Each wall is flat, endless, passes through zero and stands at right angles to its row. A trip goes straight from one point to another. Which walls does it cross, in order?

Walls:
(1): -20 38 53
(2): 60 34 51
(3): 10 12 -2
(4): -67 -77 44
(5): -28 8 11
Trips:
13 -56 -39 to -21 -41 74 -> 5, 1, 2
-43 31 -6 to -26 -6 92 -> 2
34 -21 21 to -11 68 -68 -> 4, 2, 5
-18 16 -39 to 72 13 -10 -> 5, 2
-80 -21 -21 to 30 42 -49 -> 4, 3, 5, 2
25 56 -86 to -72 22 -30 -> 5, 3, 1, 4
19 9 -52 to -9 20 -6 -> 5, 1

Walls:
(1): -16 -19 32 5 -41 -27 2 -102
(2): 116 -17 -25 -20 -55 14 6 -46
(3): 2 19 120 -49 -50 -90 19 -2
(4): 39 19 -26 -9 -8 0 35 -28
(5): 9 43 84 -13 -20 -2 9 -38
(6): 55 3 -22 37 -9 76 25 -11
(7): -34 -83 18 52 -55 56 -52 -37
(8): 62 54 25 40 20 -34 6 -80
Trips:
16 5 -10 -94 -9 -48 -1 -25 to 55 -35 0 42 -2 -17 83 -44 -> 6
-23 11 -36 53 48 -29 16 -47 to -7 -59 20 3 -53 57 35 13 -> 6, 7, 8, 2, 4
33 -30 -81 92 44 24 33 -2 to -10 -30 -32 5 -73 6 26 -49 -> 1, 8
2 -6 14 60 -18 -56 1 -32 to 5 9 -20 34 -22 38 14 -20 -> 6, 3, 5

Walls:
(1): 5 44 -70 18 -29 83 6 22 18 -24 22 42
(2): -61 15 19 6 -45 31 -19 43 -17 -15 33 -31
(3): 121 14 20 4 10 -44 42 -12 -60 60 35 13
(4): -60 -5 60 -35 -11 -12 16 -21 15 -15 45 -17
(5): 19 9 23 27 25 -34 -10 -31 19 -5 -38 11
(6): -27 -42 41 -14 17 -49 11 34 -21 65 -50 24
Trips:
-45 -20 -3 37 -42 8 15 56 11 -21 -1 -78 to -63 -59 -30 26 26 -38 -16 26 -68 -52 -22 9 -> 1, 6, 4
-76 -28 2 -65 58 45 2 -61 -10 -11 -44 -23 to 14 61 21 -19 38 -13 -50 -8 41 8 67 -13 -> 5, 6, 2, 3
-2 -44 21 -42 41 -54 61 -21 11 -42 14 -66 to -13 42 -41 -30 -13 -26 50 -65 -11 54 15 -18 -> 5, 6
14 -31 -19 -37 -40 33 -81 4 28 34 -30 -14 to 5 -37 51 75 15 17 -13 -39 -1 29 22 17 -> 1, 5, 2, 3, 4
-8 14 -70 6 -42 -30 -31 -11 -5 -10 -99 -62 to -21 29 -73 66 5 35 -28 -85 -30 -47 -65 31 -> 1
20 9 -73 -14 11 60 30 27 38 87 -24 -3 to 106 9 -60 8 -21 -7 3 34 17 -4 39 5 -> 6

Walls:
(1): -85 63 67 54 -47 44 31 -2 6 -47 37 -69 61 18 6 -8 -20 77 -42 -36 -86 -3 9 -52
(2): -15 -26 -43 -53 33 60 90 32 12 -15 -32 -27 0 40 33 -49 -66 23 -6 18 4 -31 13 111
(3): -26 32 59 21 -11 -59 -22 -3 31 52 25 -3 -49 -9 -56 70 60 13 12 -4 -82 38 36 43
(4): 35 -7 -11 -40 -74 -7 12 2 45 -4 -36 26 -23 -17 -44 -2 -9 53 35 4 -40 31 -18 -4
(5): 101 -54 43 -20 37 6 -45 -8 -42 6 -18 -23 29 29 -8 -3 27 -3 -27 57 -24 26 -38 75
(6): 25 16 -39 4 -2 -39 -40 65 40 16 -21 -6 5 43 -1 -9 -15 1 -7 -17 -26 5 -22 -4
(7): -3 25 23 -47 22 -28 4 62 41 -28 50 -59 -7 -50 14 -39 1 38 -13 -39 29 90 37 -4
(8): 12 58 88 34 -7 -49 53 -41 60 25 -90 -38 10 -29 -12 36 67 -20 -44 -74 11 15 -57 -6
Trips:
59 38 67 12 78 -26 40 -8 -58 6 12 3 27 -42 44 -4 -16 -37 2 -8 52 -21 72 -4 to -26 -21 -88 -4 -24 -65 -5 12 2 -56 53 -86 -5 -9 -1 -20 -49 -27 -43 47 56 -7 -17 33 -> 2, 8, 5, 6
-73 -44 2 -4 45 -79 -3 26 -38 22 -64 -16 -26 6 -29 -10 24 -39 19 39 33 -29 51 -45 to -55 13 2 61 -67 -9 -66 -22 62 -5 60 -14 -13 30 -3 33 30 -38 -66 -2 -17 -1 -9 -80 -> 6, 8, 1
60 -12 -2 -10 -52 -5 -29 0 -13 78 42 -54 45 12 -47 -2 42 -52 2 19 -44 -55 -32 -30 to -7 -33 -13 21 28 -31 25 -61 -36 -11 66 -13 -12 -10 -59 16 60 -27 39 35 19 -18 16 7 -> 4, 8, 6
27 4 -2 -1 52 -10 -54 36 23 28 18 27 -35 -39 -29 37 -4 46 -1 40 12 23 -27 -34 to -8 65 -59 -56 -3 -2 41 4 -50 -43 -33 6 46 21 -12 30 7 -21 27 -104 -43 50 17 -35 -> 5, 8, 1, 3

Walls:
(1): 33 -11 -13 19 5 33 -43 -11 -43 31 53 -58 50 78 16 4 75 55 3 -55 -11 40 40 -1 -5 -14 21 40 9 -11 -1 -15 -11 -25 -21 -44 37 28 52 78 3 -35 51 15 -74 -15 -19 3
(2): -65 -75 -24 -3 47 -51 -38 9 20 2 27 -16 28 -59 16 1 1 -65 -3 50 -12 40 -27 -38 18 -18 -26 11 -7 24 37 67 -6 20 -40 -7 19 35 1 -6 -43 49 -37 -75 -31 -69 54 -28
(3): -38 12 -4 -43 -74 51 0 -67 30 5 58 8 -38 31 28 32 5 12 -4 9 26 2 -35 -37 -38 7 -10 15 30 -33 -46 -6 -8 4 -49 -56 7 37 65 7 -12 -84 19 36 7 3 63 38
(4): -45 19 53 45 13 19 -4 14 31 3 6 94 -1 -86 -24 -53 15 2 10 -47 -20 6 11 -65 38 57 -5 -33 41 15 25 -25 -35 67 -33 14 20 2 48 -7 19 -37 31 42 12 -4 -27 7
(5): -26 5 5 32 16 -29 47 -18 -55 3 38 70 -19 -10 -6 15 35 11 16 47 24 2 25 33 -65 21 -36 71 7 48 -31 26 4 38 26 17 -17 17 15 -25 -21 -15 33 22 82 -40 -48 14
(6): 2 52 32 2 33 -17 43 26 -72 -8 -5 -11 23 50 30 11 17 43 -53 -16 -53 7 31 -1 3 -22 -19 14 2 -14 28 -43 15 -24 49 10 19 40 56 8 17 -8 -11 -50 49 -38 -1 2
Trips:
-6 10 26 46 79 1 -9 -8 47 54 -65 -92 -18 15 22 -17 -60 -36 -12 -29 6 3 -34 88 26 -70 46 -49 20 61 17 -19 30 -27 -7 57 -25 -12 47 -20 38 23 18 -23 31 -37 -29 6 to 12 32 1 -55 2 -6 -46 -24 18 -16 9 4 -90 23 27 -42 34 34 -4 54 -28 5 21 -21 -21 14 -21 -9 26 -16 17 66 43 5 -2 -39 62 -75 18 11 6 39 -37 -60 -92 13 43 -19 -> 6, 1, 3
-18 -4 20 -31 6 -28 -83 -29 56 -61 -45 7 -17 -35 16 -15 10 -15 -33 19 -27 13 -84 24 45 -29 38 3 26 27 -19 -27 42 50 19 21 -64 19 -33 40 -14 27 58 13 -47 -11 -38 71 to -61 4 -8 15 31 -42 48 -33 -22 -37 -26 5 -21 -6 53 58 24 40 16 -54 44 -41 29 15 43 -33 -8 -53 -33 4 46 53 30 58 -26 1 69 -61 2 9 -18 28 -17 -4 -46 26 17 -55 -> none
9 -15 -30 -73 21 -46 23 14 14 -63 -65 -18 40 -36 -21 -16 -20 -18 -15 -54 -1 -62 5 38 -65 -4 -7 4 -65 41 17 -48 17 -10 -48 6 -8 -3 29 -1 106 44 16 -31 48 -34 -77 17 to 16 -6 10 55 19 4 0 38 -21 -5 -17 6 12 -46 23 -8 -12 2 8 -11 63 26 1 -40 84 18 4 -11 -4 -2 -9 5 -22 30 64 -40 12 -11 -9 -38 -12 -3 23 59 -35 0 -29 29 -> 4, 6, 5
-16 46 -3 21 -5 20 -2 -43 -51 -42 -30 -7 43 -19 24 52 -41 18 15 89 55 27 16 81 68 -19 -22 -94 -23 53 37 36 42 -54 13 -23 46 5 42 49 -1 7 -28 13 66 -1 -5 -37 to -33 37 14 70 33 -28 -54 -49 -5 25 -19 -9 -7 -49 -27 -40 1 16 22 -22 -17 -29 6 15 -33 -25 29 25 87 32 36 -16 23 -31 74 18 -56 -50 7 16 26 -47 -3 -66 76 8 0 11 -> 2, 4
25 -14 -60 -10 -73 63 -41 69 -67 -1 7 11 41 -75 -25 11 -12 -13 -23 52 59 -26 -9 16 10 -57 35 -24 0 -60 -26 -10 -25 10 -25 54 -7 7 18 -15 -9 -19 25 -7 67 -48 -24 -19 to -14 2 63 12 2 13 -12 -14 -18 15 -9 -16 36 -11 74 46 -9 -26 -5 37 7 4 -2 66 -13 19 48 1 23 -28 -25 56 -5 2 -44 20 -10 -36 -22 36 -2 -6 28 -23 18 -54 -20 44 -> 2, 1
20 2 -2 1 -47 3 -46 26 7 10 32 -4 56 9 43 -82 51 20 -59 4 -5 -21 0 -35 16 14 25 -7 37 10 -58 0 34 -5 32 34 19 -37 -15 -40 -41 -31 0 8 19 -30 -2 -116 to 27 54 -46 16 5 -25 33 2 75 14 -42 19 -17 -25 -65 50 -81 -6 16 11 -97 0 -3 -6 14 -34 -12 15 -18 -15 -96 -32 33 3 -13 11 62 -13 16 -71 -16 22 -38 37 35 -31 -11 -21 -> 1, 5, 6

Walls:
(1): 23 -10 -5 24 38 24 5 51 -6 -40 11 -44 3 -15 1 -15 10 -23 -6 -1 -31 51 -8 83 26 35 -21 -1 -5 -71 69 24 12 -27 14 -7 61 -20 -45 -29 36 104 -63 -46 21 13 2 -38
(2): -62 -47 39 -6 -29 24 38 -52 -47 -88 27 51 15 -6 -80 55 9 17 27 5 7 -4 -48 -53 46 -69 -8 0 -103 8 -10 56 -16 -47 23 73 -28 10 -12 -43 -42 -7 -64 51 -12 -5 19 -9
(3): -13 -45 33 39 -2 -86 24 -81 -4 38 24 4 39 -30 -48 25 -31 23 41 7 14 -16 26 -46 -33 0 48 -17 -24 80 -14 61 -7 17 -5 3 4 19 4 -14 -50 7 -11 4 -21 36 22 2
(4): -51 32 20 -17 -44 -51 -60 -8 14 -44 -23 -33 24 -35 -74 -1 -39 -10 -5 45 43 23 -6 -10 12 26 49 -21 -14 -14 2 -55 -36 10 -5 3 4 28 6 0 2 20 -10 31 -32 22 -56 1
(5): -18 -57 -3 -22 6 19 -13 -26 -3 15 -2 -30 -4 -31 -63 16 4 -42 -18 -12 75 37 -41 -49 -6 43 -76 20 -20 -50 -44 -56 3 26 43 -20 -34 -12 6 -17 -4 -22 -30 -23 93 -11 0 50
(6): 23 -60 2 62 -49 -29 29 -15 13 -14 -37 5 20 27 -24 -12 -30 -34 -69 38 21 8 -26 -29 26 -78 49 -29 29 -28 39 18 -69 -30 22 -19 13 -25 -50 15 12 21 34 18 2 -5 -91 21
(7): 21 -13 36 32 8 0 49 2 25 -43 23 18 31 -83 6 8 22 -5 24 -13 -84 -21 -21 -5 45 60 3 10 -5 -19 -53 -77 -4 -25 -40 42 16 64 47 44 2 -3 -38 -6 49 23 -57 67
Trips:
-15 2 -67 61 18 42 3 43 -28 34 31 -44 16 54 -43 3 37 -66 -13 -53 -8 -22 -2 42 -36 -26 -4 -4 16 -11 -9 -39 60 38 -59 18 -18 26 97 51 44 25 50 -19 -29 -1 42 33 to 5 -25 11 6 18 -4 -26 51 68 -14 -53 -20 99 52 1 25 22 47 -26 2 53 -63 5 30 28 14 51 -7 -4 -39 -50 22 1 -80 15 -68 5 -41 50 -15 -38 -18 11 -85 34 -73 4 -59 -> 1, 7, 5, 6
58 17 -18 -16 65 37 7 -16 31 -2 -7 0 -11 -38 23 61 -22 -41 5 28 -33 16 -56 15 18 -2 7 42 9 11 48 24 39 -20 3 25 -70 20 -33 -37 -1 -10 12 -3 -17 26 49 4 to 5 -11 -15 -19 -27 -56 -1 -20 -31 -5 -15 29 50 -27 -2 -22 25 18 72 96 -6 24 -12 47 17 -35 1 75 26 -43 -102 22 61 35 22 37 -7 64 23 44 -13 47 23 4 -75 -3 14 2 -> 7, 3, 1, 4
-29 -19 11 -18 8 -9 -55 -3 -45 -19 32 22 23 -6 24 -5 51 -50 -53 33 5 44 -55 -51 -30 10 -45 18 73 10 63 23 22 -55 50 9 48 16 -69 -10 -54 -11 0 -14 -57 -91 5 -44 to 73 -56 32 38 -9 36 14 -6 19 -48 16 -7 -5 -2 19 -74 -22 34 -10 59 -1 24 -16 -15 -38 -34 25 30 -5 -25 -25 39 -19 -3 -57 -12 -30 -11 -79 22 73 12 81 -2 -28 -45 43 11 -> 5, 2
-4 -8 30 41 25 49 -10 15 -23 0 -19 50 -21 -86 12 50 -31 -89 60 -66 18 -21 34 -8 -97 -31 -2 14 12 15 81 -12 59 115 -15 21 1 -19 65 31 -55 -6 45 69 54 15 -23 19 to -15 -29 -88 -70 59 -45 -56 70 23 20 5 59 4 -36 -7 -45 69 3 -5 -88 25 -55 27 -27 -30 -7 -56 57 -46 32 21 -26 54 30 24 -19 -6 -9 -65 52 -27 17 36 -1 11 45 48 50 -> 7, 3

Walls:
(1): -71 -8 24 -30 5 69 -38 10 -2 -28 -8 -19 -10 47 -14 18 -19 29 1 -30 30 -23 37 23 34 13 38 -19 -1 -60 69 17 -28 -23 -10 20 -20 -15 1 17 117 -53 -82 -2 -32 16 7 -48
(2): -24 -1 47 -5 -1 -65 -23 38 11 8 -28 -78 -13 10 6 21 -46 43 -37 -65 -22 49 -45 32 -4 -17 46 -37 -56 -4 -14 12 85 -15 63 43 -20 -21 47 23 -1 -42 -28 -39 -36 4 10 60
(3): 56 -15 9 -48 -5 -44 19 34 33 -18 74 42 -52 -31 -46 34 -19 -37 -4 -6 19 -22 8 -25 6 -24 29 -59 -56 -7 15 -11 17 -5 24 20 36 66 0 31 26 -25 33 -46 22 -11 -5 -3
(4): -51 22 40 28 17 0 19 -46 23 16 18 37 -38 12 1 -87 -56 18 33 13 -3 -20 -30 45 23 35 50 -63 -3 3 49 46 -61 -14 76 -16 -1 -35 6 1 17 9 69 -13 -43 5 24 0
(5): 34 -33 11 35 -2 29 0 6 65 -4 -40 46 -44 17 -7 -17 0 7 32 8 -3 10 -2 -48 -14 9 44 -58 -56 17 -9 -50 37 56 20 14 -32 27 12 38 20 -55 -16 48 85 16 -35 26
(6): 13 -55 -38 -13 -9 -39 -13 -13 38 7 -55 23 -40 50 13 -18 2 -65 -18 56 98 74 24 103 -23 109 11 51 -6 -41 -19 51 -33 38 55 -4 -57 -51 -11 -2 17 7 -10 3 -8 -14 -32 38
Trips:
-2 53 -76 -41 49 -14 40 -33 -3 -50 9 11 -35 -9 84 -2 -12 -15 -37 -59 -15 -24 -7 -1 20 31 -51 50 7 -18 -41 25 9 -1 53 38 75 -15 28 66 -59 -71 41 6 48 25 61 25 to 7 2 42 -38 -26 -7 24 99 -35 2 32 25 20 1 -37 72 11 32 1 6 2 1 60 16 -14 13 17 -12 15 35 83 -43 -3 -25 3 -5 -11 -22 -9 -36 45 7 21 13 -1 -3 19 -17 -> 1, 2
2 0 -9 -21 32 -26 39 89 19 -3 -8 7 51 8 18 -48 -75 60 -61 19 -50 -30 -29 22 -5 65 -40 3 -57 -32 -52 38 58 -13 -8 0 42 46 50 44 33 19 44 -12 -19 -39 4 -42 to 30 42 -22 -4 19 -52 -38 -8 -72 -11 -7 -27 12 -121 -4 46 -4 -1 24 15 -48 -57 3 31 53 49 -65 73 -10 -27 -1 -18 67 -1 25 -29 -28 -29 -55 5 1 27 -2 58 9 22 30 31 -> 4, 3, 2
-75 22 -79 -36 50 -2 -9 -8 41 -6 12 9 36 -45 -10 -20 -36 -31 26 81 18 43 1 -31 18 -40 35 51 79 52 -26 -3 55 -39 -21 27 16 -18 -23 0 43 -40 55 -15 9 32 -8 -24 to 36 -58 41 21 2 -48 -19 53 66 -3 -5 -11 -74 -12 -25 13 8 19 -4 -7 21 50 3 -57 85 -59 -39 12 43 5 -6 38 -29 14 -23 -9 46 63 -51 5 16 51 16 96 -24 -5 21 -4 -> 3, 5
-15 -52 54 12 1 -23 -37 14 -24 -32 15 62 11 -60 3 -57 102 8 -39 -29 0 -16 -43 88 0 34 -25 42 30 16 -41 2 4 23 58 -2 -20 18 17 12 5 -1 26 -12 -67 -70 43 15 to -17 -3 26 91 -8 23 10 -6 -13 -39 -16 -48 -18 38 55 32 -16 -67 44 -56 -83 2 -4 -2 -2 -60 -37 52 -49 22 38 33 17 -11 -17 37 21 -40 -22 -43 -1 -33 -47 35 -15 16 14 -49 -> 6, 1, 4

Walls:
(1): -17 23 34 35 23 7 -61 -8 -13 -40 -3 34 -51 72 -21 44 45 -24 14 18 19 -16 -59 -14 0 36 17 -31 -48 35 13 18 25 -41 28 -7 2 12 25 12 51 -15 15 20 2 55 -32 -38
(2): 18 -29 5 -30 -3 13 46 13 11 -39 46 36 -26 -35 -8 -24 -64 -78 -16 -2 -5 21 9 44 27 24 -2 7 -34 -75 -15 -18 -58 -1 11 -53 -22 13 -21 23 12 -18 -20 20 2 -49 -62 -2
(3): 9 69 11 22 8 24 23 -25 11 19 -7 8 -11 22 3 -28 -15 -21 2 -4 6 26 -13 -19 33 -22 -3 -40 -13 -8 15 47 -2 13 -2 3 -14 51 -14 -13 9 -13 -18 40 6 -20 5 -42
(4): 76 -72 18 -3 34 0 72 -98 -51 -19 -32 -1 -5 -7 5 21 60 -59 6 -18 3 -51 18 52 -15 -3 -11 61 -17 -53 22 7 16 -27 57 -7 -12 -61 31 15 -49 5 26 -41 7 -34 -18 -12
(5): -15 -8 19 -6 -44 0 12 -102 50 15 14 -26 2 -36 -16 -27 -11 12 8 -19 30 17 8 -17 -3 2 -5 -24 -8 26 -78 -7 10 -14 27 -1 -42 12 -43 3 -31 44 -27 50 18 10 -43 14
(6): -59 58 -28 -7 21 45 30 -27 -27 -20 -45 -17 15 -5 1 0 56 -15 12 50 20 -42 4 70 -23 -51 5 29 -9 29 -6 -8 4 -1 -5 -19 -10 -36 -33 -24 15 -9 2 8 -8 -8 13 -18
(7): -36 21 34 -94 -23 3 20 -32 57 -56 74 -47 -13 -9 -14 -49 -31 -7 20 42 19 46 1 50 2 52 -8 6 -19 -14 -2 46 9 48 5 -18 14 45 -8 47 -15 -6 -17 -20 -21 30 -44 -23
(8): -38 -19 32 -37 1 58 2 32 25 2 43 5 -31 -5 11 -1 -27 4 -22 2 -39 -9 -45 -9 62 -44 57 1 -26 -7 -26 -8 2 29 -25 47 -40 3 4 -26 13 -71 20 53 -43 -36 16 27
Trips:
16 30 44 -19 -15 11 13 10 0 -23 20 32 -44 -43 0 -19 23 16 8 52 91 -69 26 68 -20 -2 26 0 8 -13 8 51 -2 -17 37 3 -5 -3 23 1 51 43 5 15 3 15 18 12 to 34 13 -22 -40 51 78 26 -18 11 -91 45 17 26 -51 20 18 -17 60 8 -18 5 34 -18 52 29 -27 -19 71 34 4 -55 -29 -27 -18 81 60 -9 10 -4 22 -53 3 -64 -31 -8 6 38 -33 -> 1, 8
27 -3 -49 20 14 -1 -78 -6 39 -12 43 3 -17 11 -33 -15 29 78 14 46 54 -11 -25 -53 84 78 33 -41 -20 -7 30 5 -38 5 8 -7 9 30 27 -8 -27 6 -61 -6 -39 48 32 -46 to -15 -4 -8 29 55 -8 -25 10 34 -52 -5 18 -53 35 -5 24 -24 -15 -14 -49 -18 42 16 -3 -40 -4 18 -56 20 91 39 7 -26 41 18 18 121 8 53 -13 48 -34 61 -44 25 4 -28 -39 -> 7
32 16 -22 10 18 -29 -22 -2 60 1 7 -2 53 -9 43 31 27 16 41 -84 -6 -29 44 -44 -22 16 -23 7 -4 -11 18 -13 22 -8 8 29 19 10 -22 35 -2 -8 51 -7 30 37 27 5 to 9 7 -24 -12 -14 -1 -16 14 -1 11 -12 40 -43 -53 -3 9 -14 -29 -41 4 2 -44 22 11 9 -30 -19 17 -7 92 2 -29 20 -51 18 11 11 32 50 -5 19 -13 32 30 24 36 33 26 -> 1, 4, 6, 8
34 25 -73 23 -5 -50 -30 -42 -25 49 -6 -13 -3 32 34 -16 -40 -65 -27 -41 -37 9 28 -7 6 8 -14 34 25 18 68 51 47 -26 -38 -71 35 -11 -20 15 -32 42 15 -11 -14 21 -9 -41 to 31 -2 -17 50 -28 -30 10 -20 4 15 -19 41 -20 50 -24 17 19 0 31 -49 -24 19 -14 42 -24 -4 46 -57 -48 37 47 7 -11 3 1 35 -25 15 16 18 62 49 28 49 -3 13 72 -7 -> 1, 4
-9 33 66 18 -19 9 16 -4 22 -7 -28 11 -10 17 13 -20 -4 -13 13 -8 -11 23 -33 -23 10 6 -2 33 26 27 -10 -40 -74 -40 -6 1 27 17 17 23 -2 17 7 -7 18 -36 7 -60 to 9 -36 19 9 -16 36 5 64 -52 -37 25 14 -37 56 10 33 -8 -16 -30 19 48 -64 -23 -18 0 37 25 6 31 10 15 26 17 17 16 17 52 17 -48 77 -26 2 39 22 -7 87 -30 5 -> 5, 7, 3, 2
